Rows are points. The points of each table are mixes of a few directions, plus a little noise. How many directions does each table use, and how many do they share? Where both have some left over, give the other angles between the two spaces (their principal angles), to ten degrees, smallest first.

First, 4 rows:
+0.04 +0.41 +0.24
+0.16 +2.41 +1.59
+0.10 +0.32 +0.21
-0.14 -3.14 -2.07
Second:
-0.54 +0.32 +1.80
+0.94 -0.44 -3.06
-0.18 +1.63 +1.88
-0.22 -1.50 -0.62
Directions: first 1, second 2, shared 1

First:
-0.47 -0.36 -1.04 +1.31 -0.28 +0.41
-1.80 +0.95 +1.33 -1.11 -0.27 -0.28
-3.79 +2.00 +2.80 -2.34 -0.56 -0.58
+0.07 +0.63 +1.47 -1.71 +0.24 -0.51
+1.74 -1.08 -1.66 +1.50 +0.20 +0.40
+0.83 -0.76 -1.35 +1.36 +0.01 +0.38
+3.42 -1.38 -1.55 +0.98 +0.66 +0.19
Second, 8 rows:
+0.73 +0.96 +0.85 +0.58 +0.94 +0.64
-2.41 -2.02 +0.93 -3.17 +1.30 +0.89
-0.48 -1.98 -2.47 +0.84 -1.24 -1.45
-2.02 +0.33 +1.30 -1.68 +0.21 -0.60
+1.15 +2.40 +0.14 +0.85 -2.91 -1.02
+0.55 +1.33 -0.36 +1.32 -1.41 -1.29
+1.55 -0.24 +0.12 +0.20 +0.82 +1.73
+1.07 -0.73 -0.35 +1.07 +2.25 +1.18
Directions: first 2, second 4, shared 1; angles 60

First, 9 rows:
-0.12 +0.29 -2.71 -0.40 +0.34 -0.42 +0.50 -0.13 +0.97
-1.32 +2.16 -1.59 +2.75 +1.30 +1.78 +4.59 +2.72 +1.33
-0.75 -2.17 +0.50 +0.13 -2.35 -0.31 -0.64 +0.32 -1.50
+0.03 -1.96 -1.28 -0.26 -0.65 -1.38 -0.43 -1.08 +0.17
+0.78 +1.33 +1.25 +0.98 +0.62 +0.47 +0.59 +0.46 -0.87
+1.94 +0.08 +0.32 -0.68 +1.54 -1.60 -1.17 -2.28 +0.45
-0.10 -1.13 +4.42 +0.80 -0.94 +0.83 -0.65 +0.35 -1.65
-0.91 +0.65 -0.11 -1.84 +0.80 +0.92 -0.79 +0.10 +2.12
+0.57 +0.66 -0.71 -1.70 -0.68 -0.23 -2.10 -0.31 -1.03
Second, 8 rows:
+1.71 -1.57 -0.04 +1.18 -0.97 -1.96 -0.05 -1.53 -1.19
-1.72 +0.03 -2.10 -0.20 -2.81 +1.19 +0.60 +1.99 -0.30
-0.85 +1.12 +0.01 -1.11 +3.53 +0.52 -0.01 +0.01 +1.78
+0.52 -1.27 +1.06 -1.69 +1.95 -1.33 -2.20 -2.14 +0.66
+0.15 +2.12 +1.47 +0.75 -1.57 +2.00 +0.58 +1.75 -1.10
-1.25 -2.58 +0.12 +1.09 -0.47 -0.34 +1.48 -0.33 +1.88
-0.25 +1.41 -0.46 +0.80 -1.59 +1.33 +1.06 +1.73 -0.87
+1.63 +0.66 -0.08 -0.87 +1.97 -1.40 -1.54 -1.54 -0.94
Directions: first 5, second 5, shared 4; angles 30

First:
+0.52 +0.67 +0.40 -0.67 +2.76 +1.88 -0.47 +1.26 -0.23 -0.93 +0.45
+1.42 -1.46 -0.91 -1.10 -3.02 +0.51 -0.56 -2.39 +0.42 +1.42 -1.63
-0.55 -2.43 +2.54 -0.77 +2.79 +0.49 +1.25 -0.62 +0.03 +1.78 +0.04
+0.25 +1.95 +0.12 +0.59 -0.02 +1.00 +0.45 +3.19 -1.44 -1.21 +1.17
-0.96 -0.85 +0.06 +0.61 -2.63 -2.44 +0.69 -1.77 +0.39 +1.09 -0.62
+1.98 -0.76 -1.71 -1.29 -0.53 +2.01 -1.65 -1.50 +0.70 +0.35 -1.14
-1.94 +2.25 +1.32 +0.22 -0.15 -2.43 +0.45 -0.07 -0.06 -1.71 -0.26
+1.65 +1.05 -0.92 +0.55 -1.25 +2.32 +0.11 +3.27 -1.61 -0.29 +1.06
-0.22 +0.93 -2.00 +0.49 +1.03 -0.53 -1.51 -0.67 +1.23 -1.43 +0.14
-2.20 -1.31 +1.06 +1.38 +1.10 -2.70 +1.29 -0.71 +0.59 +0.91 +0.73
Second (10 x 11):
+1.47 -0.92 -0.03 +0.96 -0.68 -0.51 +0.15 -0.49 -0.93 -1.42 +1.50
+0.23 +0.14 +2.12 -0.69 +0.24 +0.87 -0.26 -2.51 -0.24 -1.15 +2.30
-1.50 +0.94 +0.89 +0.14 -0.30 +3.06 -1.02 -1.14 -0.23 +1.85 -1.70
-0.03 +0.12 +1.27 -0.46 +0.77 -1.18 -0.16 +0.16 +1.32 -0.69 +1.10
-0.04 -0.48 +0.80 -0.07 +0.66 -0.86 -0.92 -1.24 -1.64 -1.26 +1.57
+0.10 +0.58 -1.47 +1.34 -1.33 +1.12 +0.72 +2.72 +2.59 +2.25 -3.33
+2.43 -0.46 -1.04 +0.33 -1.42 -0.15 +2.23 +0.80 +1.70 -0.81 +0.81
-0.31 -0.05 +1.67 +1.11 +0.36 -0.31 -1.49 -0.10 +0.29 -0.48 +0.47
-3.02 +0.00 -3.07 -3.50 +2.45 -2.04 +0.19 +0.10 -4.57 +0.96 -1.23
+0.46 +0.09 -0.98 +0.88 -0.76 -0.03 +0.73 +1.96 +1.67 +0.81 -1.43
Directions: first 5, second 5, shared 0; angles 30, 50, 90, 90, 90

First (10 x 14):
+4.25 +1.88 +1.79 +1.91 +1.54 -1.42 -3.68 -0.36 -0.05 +3.83 +3.61 +1.03 +1.10 -0.46
+0.15 -0.07 -0.85 +1.22 -0.25 +0.41 -0.24 -0.63 -0.24 +0.34 -0.77 -1.62 +0.99 -0.84
-0.83 +1.41 +0.64 -0.49 +0.02 +0.86 +0.47 +0.00 -0.83 -1.23 -1.32 +0.08 -0.68 +0.13
-1.21 -2.30 -3.03 +1.72 -1.30 +0.74 +1.07 -0.97 +0.27 -0.39 -2.25 -3.63 +1.82 -1.42
-1.47 -1.85 -2.16 +0.62 -1.05 +0.61 +1.31 -0.47 +0.25 -0.86 -1.85 -2.29 +0.88 -0.72
-0.21 +0.63 -0.27 +0.66 -0.15 +0.68 +0.02 -0.44 -0.57 -0.29 -1.12 -1.09 +0.39 -0.55
-0.59 +0.52 +1.14 -1.64 +0.27 -0.13 +0.54 +0.72 +0.00 -0.89 +0.35 +1.86 -1.39 +0.99
+1.45 +1.40 +1.91 -0.62 +0.98 -0.77 -1.24 +0.49 -0.04 +0.96 +2.01 +2.21 -0.79 +0.74
-0.89 -1.03 -0.95 -0.07 -0.51 +0.22 +0.82 -0.05 +0.25 -0.62 -0.78 -0.75 +0.16 -0.12
-0.62 -0.57 +1.81 -3.33 +0.49 -1.24 +0.88 +1.70 +0.94 -0.86 +2.17 +4.20 -2.52 +2.27
Second:
-0.14 -0.88 -0.61 +0.18 -0.29 -0.17 +0.25 -0.07 +0.29 +0.15 -0.02 -0.38 +0.33 -0.15
+0.36 +3.41 +2.54 -1.00 +0.90 +0.62 -0.63 +0.32 -1.29 -0.71 -0.08 +1.91 -1.42 +0.72
-0.09 -1.36 -1.05 +0.38 -0.41 -0.20 +0.24 -0.13 +0.52 +0.26 +0.05 -0.80 +0.56 -0.24
+0.74 +7.26 +5.50 -1.98 +1.99 +1.29 -1.44 +0.61 -2.73 -1.32 -0.23 +3.96 -3.16 +1.30
-0.24 -2.24 -1.77 +0.69 -0.69 -0.40 +0.41 -0.18 +0.86 +0.44 -0.03 -1.28 +0.93 -0.36
-0.14 -1.31 -1.01 +0.33 -0.42 -0.28 +0.29 -0.12 +0.55 +0.28 +0.06 -0.77 +0.48 -0.22
-0.31 -2.76 -2.03 +0.71 -0.73 -0.44 +0.52 -0.22 +1.04 +0.54 +0.00 -1.43 +1.12 -0.53
-0.16 -2.16 -1.59 +0.69 -0.66 -0.41 +0.36 -0.14 +0.74 +0.51 +0.00 -1.14 +0.89 -0.37
Directions: first 3, second 1, shared 1
